Each row is a point. To make a cloud, some directions were put in groups of two or more. Within a group, all points are equally far from the middle, so they leave a hole (a ring in 2 directions, a hollow ball in 3). The other directions are filled evenly. Then the cloud was stretched, turned, moved and blurred a little. Count the holes, and give their numbers of directions, smallest first.

Cloud (22 x 3):
[[ 17  -6  61]
 [ 41 -49 -29]
 [-46  22  19]
 [-19  45  20]
 [-39  30  22]
 [-13 -76  15]
 [ 23  36 -42]
 [-30   8  38]
 [  7 -23  74]
 [ 52 -19  43]
 [ 44  -1 -13]
 [-28 -30  46]
 [ 43  -5  35]
 [-40  25  24]
 [ -4 -23  69]
 [ 21 -54 -38]
 [-31 -26  40]
 [  1  19  41]
 [-36 -31 -29]
 [ 46 -45 -26]
 [ 26  29  -2]
 [-38  25  25]]
Holes: 1 (2)

Cloud (27 x 4):
[[-30  34 -54  11]
 [-34  25 -25 -57]
 [ 28 -25 -36  24]
 [-43  -3  40  60]
 [-17  59   7  11]
 [ 21  22 -40 -37]
 [  3 -51 -18 -15]
 [  8  29 -51 -20]
 [ 12   3 -34  28]
 [-68  10  15  -7]
 [-33  67   3   9]
 [ 45 -14  -9 -50]
 [-58  42  56  12]
 [-20  51  47  14]
 [ -4  -3 -29  35]
 [-15  60  10  30]
 [ 50   8 -23 -29]
 [ 23  23  -8  36]
 [-38   5   6  58]
 [  9 -38  -9 -44]
 [-10 -15 -23 -60]
 [ 47 -13 -18 -55]
 [-57  63  -1  62]
 [-48 -20 -21  -7]
 [-55   4  41  60]
 [-29  34  53   7]
 [ 13 -52 -14 -38]]
Holes: 1 (2)

Cloud (29 x 4):
[[  3  -7 -13  31]
 [-55  17  -1 -11]
 [-24 -56  36 -14]
 [ 19  -1  23  11]
 [ 15  56 -27  31]
 [-74  12  22  45]
 [ 19   0  50  28]
 [ 24  -8  42  38]
 [-57  10  48  -2]
 [-48  61 -26  16]
 [-28  62 -34  30]
 [-14 -78  32 -10]
 [-13  43  24 -29]
 [ 27 -30  29   0]
 [-32 -38  43  45]
 [ 30 -33 -16   0]
 [-45  32  18  25]
 [-16 -33 -33 -21]
 [ 35  10 -54  32]
 [ 26  -3 -53  37]
 [-55  11  -3  22]
 [  3 -17 -43  13]
 [ 33 -64  27  -7]
 [ 68 -48  27  23]
 [  8  59 -35  12]
 [ 21 -52  34  13]
 [ 45  -8 -39  45]
 [ -8 -66  31  57]
 [-61   8   3  59]]
Holes: 0
